Each wall is flat, endless, passes through zero and stands at right angles to its row. A trip goes straight from one point to another. List the walls that it crosses, first one first.

Walls:
(1): [8,6,36]
(2): [20,-8,42]
(3): [15,-10,47]
(4): [-1,-32,25]
(5): [-31,24,37]
(6): [44,43,14]
(7): [23,3,43]
(8): [-42,38,-5]
(9): [0,-11,11]
Trips:
[-59,8,-18] to [-54,31,-33] -> none
[10,78,-49] to [-1,-27,-14] -> 6, 8, 4, 9
[-35,26,-42] to [-1,-31,-51] -> 5, 8

Walls:
(1): [-70,-4,71,83,57,-11,-7,43,-20,-65,42]
(2): [-14,-20,5,-8,-1,11,19,1,-17,35,10]
(3): [-37,-16,41,-4,-24,26,-34,-8,-49,11,70]
(4): [-8,37,-30,24,-17,9,42,5,19,-23,-34]
(5): [1,-12,-10,-28,-18,-33,-9,-13,-7,25,-2]
(6): [16,92,-7,38,-46,28,41,22,-29,23,3]
(7): [-32,55,47,43,1,-12,58,-40,-32,-21,-30]
(8): [10,-37,5,-25,-46,14,11,-67,30,55,0]
(9): [5,15,-13,15,-35,70,49,-18,-10,76,32]
(10): [-28,20,15,21,17,30,4,-14,10,-8,-37]
(11): [76,-27,7,47,41,37,-44,-23,46,-9,-66]
Trips:
[66,-5,-9,1,3,9,-24,-19,28,-57,49] to [-18,-2,-38,36,-32,11,-47,-11,-16,4,-8] -> 3, 8, 6, 4, 9, 5, 10
[-39,48,-4,-13,-26,24,23,29,49,3,-39] to [-4,-5,-52,-5,19,-3,-14,-56,16,-3,-6] -> 8, 11, 5, 6, 7, 9
[9,43,-20,11,3,44,-39,34,-29,-32,1] to [2,-24,-19,-33,-58,-8,31,-20,-37,-79,7] -> 11, 10, 7, 1, 5, 6, 8

Walls:
(1): [-15,34,-30,-20,7,-43,-17,-8,42,0,16,-7,-22,-21,16,18,-9,39,34,-38,-22,43,-32,20,22,-24,-30,3,36,13,-4,60]
(2): [-20,21,0,-9,70,-19,-19,19,19,-66,22,55,-2,29,-1,-26,-38,-11,51,59,28,-11,-39,16,9,27,5,-36,17,48,-11,-6]
(3): [-1,-17,37,-2,17,26,52,10,11,-16,-1,-39,26,-53,35,27,-10,3,-63,11,33,-40,-23,-45,52,27,51,-30,-21,-4,0,7]
(4): [-4,19,-20,10,-71,-29,-70,54,-36,-15,15,15,29,1,19,-23,-29,-23,-47,-12,-9,9,32,5,-37,-47,13,19,63,36,-17,42]
(5): [-12,52,35,17,-25,16,-19,74,60,36,-10,20,-32,-44,-16,42,8,-4,-6,-24,-4,23,80,2,6,-28,-14,56,-42,-6,-33,-16]
(6): [9,8,-24,-31,-10,15,-10,29,10,53,6,-32,47,-23,4,13,-39,-37,-61,8,28,35,21,-10,-27,47,-16,36,9,-48,17,-51]
(7): [28,2,-48,3,-25,-19,-29,14,50,0,44,71,4,-46,27,-12,13,4,-42,-16,2,-39,8,2,-38,27,-3,44,2,-22,-55,-11]
(8): [-27,21,40,-5,36,-36,-11,36,-7,52,36,-15,3,2,5,-67,-12,-3,-16,54,-49,-11,-46,13,-12,-32,22,18,11,11,-45,15]
(9): [-5,-51,40,21,-4,14,1,-44,27,35,-12,33,5,10,42,26,-30,23,25,11,-10,-28,-8,40,21,-51,-31,2,-38,6,21,42]
Trips:
[0,37,19,-29,-28,17,19,-26,19,-13,-2,-10,-19,18,-1,-6,31,56,-1,-30,7,-18,-47,-12,-49,34,25,-66,-36,-34,15,19] to [-26,-31,-5,39,18,-69,-34,17,2,-33,-21,-13,-35,-5,13,27,46,25,62,63,6,3,34,-33,-25,-17,33,-23,-33,10,-29,-13] -> 2, 1, 3, 5, 8
[-16,-12,33,3,23,39,20,14,-13,-5,-65,8,6,-1,-10,2,-14,-46,11,-23,31,4,-14,2,41,31,18,12,-32,10,-45,4] to [16,-11,-18,20,-4,10,23,-7,-14,-10,4,41,11,18,-33,-3,-45,-10,-11,-25,18,-6,68,19,26,-9,-1,11,2,34,-2,5] -> 4, 3, 7
[-29,17,-23,-32,-18,64,-11,62,18,49,51,-33,43,18,1,1,22,-20,53,19,10,31,-7,-26,-4,25,-4,-36,-6,54,-20,22] to [23,-9,-6,1,-29,13,6,-9,-23,-4,20,-31,-46,13,35,25,-10,5,-10,-11,-8,-5,-55,-49,-5,9,15,-33,7,-3,-12,-24] -> 3, 5, 4, 2, 1, 8, 6
[37,61,-48,-46,-32,-20,11,20,-15,24,-6,-3,-33,-4,-9,9,-23,57,-8,15,-6,-23,-12,-28,-20,35,-32,-31,-64,30,-1,5] to [-13,-22,-54,17,13,50,-5,21,-27,19,53,-20,33,-41,54,-29,28,-30,12,6,-29,5,41,31,2,-2,-13,-14,48,27,20,7] -> 4, 5, 8
[-20,37,6,-1,-15,-19,-2,-9,-25,12,66,29,36,-48,35,20,-5,-31,-12,5,7,70,-4,38,28,21,10,5,-11,-31,1,-12] to [35,42,-19,5,15,-14,31,2,1,-1,-12,41,-30,5,-21,3,-20,8,-14,15,-30,4,48,2,-26,1,1,-70,-30,-10,5,-31] -> 2, 3, 8, 4, 1, 6

Walls:
(1): [-32,-46,54,38,27,-4,-23,22,-14,18,-38,12,-40,-60,18,39,-34,28,-31,-9,31,-95,49,-23,14,27,17,11,29,21,16,-38,24,-28,21,-25,49,-18,-67,-33,37,14,-24,10,1,16,16,43]
(2): [37,21,-40,-3,1,-41,-44,-4,9,18,23,-64,-31,-26,15,-5,-4,-37,42,16,-12,36,-58,-78,-30,37,17,-29,25,16,8,-1,9,-16,-12,-13,64,-21,7,-32,13,-12,17,-45,-7,8,75,-22]
(3): [21,26,-10,22,-45,23,-7,-32,24,23,-42,-18,-17,-39,33,10,0,49,-12,-58,2,-9,29,-21,38,-19,9,-22,-2,-25,-17,18,47,-13,-14,-34,37,2,29,0,10,15,-81,-6,11,-9,22,39]
(4): [52,38,-15,19,-37,21,-8,-22,-6,25,-3,-45,-28,0,-39,23,8,-17,45,17,24,2,26,-7,-40,39,-11,3,-6,10,-4,7,1,49,46,-16,26,-5,-15,54,-1,21,32,-20,12,44,64,23]
(5): [15,-22,33,25,-47,55,11,-44,-3,34,-15,-7,-41,-20,1,28,25,9,26,42,-34,-21,4,-36,-10,-1,49,-5,15,-26,8,47,46,-27,-1,35,27,4,-24,-24,6,11,18,21,-27,10,3,10]
(6): [-30,25,-13,-2,-54,-13,-2,15,6,-30,-39,32,-48,81,36,31,16,-15,11,10,1,13,23,13,12,-51,22,-3,23,-24,-35,6,4,31,14,-7,-1,58,-26,74,29,-4,-15,31,26,71,50,-33]
(7): [-23,-19,-1,-3,9,8,36,-1,-31,-4,-18,12,64,-16,-38,3,-19,-23,-12,21,17,-4,-4,0,21,21,-12,22,-11,-20,32,34,19,-23,19,9,28,24,31,23,-55,-51,28,-28,-15,-6,-8,-7]
(8): [13,21,-32,15,0,-33,33,-21,3,-11,-4,18,0,-28,17,0,-3,-28,-46,17,10,3,3,-32,21,4,-7,52,36,-34,-39,42,39,-29,-6,-63,32,48,17,-22,35,17,-6,18,-28,-38,53,-54]
Trips:
[-6,-10,36,16,7,-33,-12,-32,18,-4,7,13,-30,14,34,5,35,-11,-23,20,41,-39,54,-10,1,1,25,14,1,-5,40,-18,-15,7,-15,-38,-16,38,31,-13,32,-52,-28,-24,17,-23,45,44] to [1,-26,-6,-11,-43,8,17,-21,-17,-15,1,59,-2,-43,10,-86,16,9,9,-14,41,30,-68,22,-7,-25,5,48,-37,0,35,12,24,9,35,22,15,42,8,1,-6,25,-33,-48,-6,-46,24,56] -> 7, 6, 1
[16,2,1,40,69,-46,2,14,1,2,-25,23,32,-3,12,23,-30,-13,29,-2,56,12,-5,35,-29,-4,2,-6,-27,3,21,37,66,42,8,-20,-8,11,-19,-9,-42,13,-20,16,-13,16,61,-9] to [-4,-65,16,-51,-41,46,5,-7,-3,-38,4,-54,39,14,-12,-12,-9,10,-24,3,-7,7,-4,24,47,-17,45,-34,-1,-2,-6,-17,0,-13,6,4,24,25,24,-21,-7,-13,-28,-13,-22,-58,-40,-1] -> 3, 2, 6, 4, 1, 8, 5
[-11,4,3,50,-17,-8,-29,-41,71,31,43,30,32,-70,22,-39,26,36,61,-24,1,-20,-15,6,-7,-14,34,44,-16,-30,-15,10,-12,13,0,12,19,-12,54,-27,-24,1,-15,-57,-6,-23,-23,-27] to [-11,23,-64,-39,-29,-36,20,44,-38,8,-53,10,10,-39,17,-55,-20,20,24,-67,7,22,43,30,14,1,23,-8,-11,22,-8,-37,36,-4,7,-67,35,-37,-13,4,-35,-48,15,-3,6,21,-1,10] -> 5, 1, 8, 4, 6
[-16,19,3,-15,-30,0,17,-31,15,2,51,43,-54,-37,-9,18,26,-4,-29,-39,-38,4,48,-38,-12,-49,-5,-24,24,-15,-31,-12,-20,-39,-24,-8,29,-30,-14,-13,30,41,2,-16,16,-48,11,22] to [-20,-16,-1,-44,29,-14,-41,-17,45,3,0,2,37,6,21,-16,-41,-7,9,-13,1,-23,10,17,2,-4,-12,8,45,-22,-10,18,8,18,71,-49,26,18,4,-19,23,1,22,-14,-29,-61,18,20] -> 5, 7
[-7,-27,-40,-16,24,10,-50,-35,64,23,15,43,-5,-13,-7,-5,-15,5,-31,-17,13,8,18,18,35,-17,24,13,15,-17,-46,3,-53,12,14,-8,60,-39,-11,-9,-30,6,16,1,-13,28,-22,-47] to [-16,8,-31,-25,6,20,7,12,-15,-21,-25,-57,-17,5,31,25,-51,-29,1,24,14,-49,3,-14,-17,-9,18,33,8,-48,-3,41,13,-6,15,3,50,5,12,-20,-28,-24,-22,6,-34,-5,16,20] -> 2, 7, 5, 4
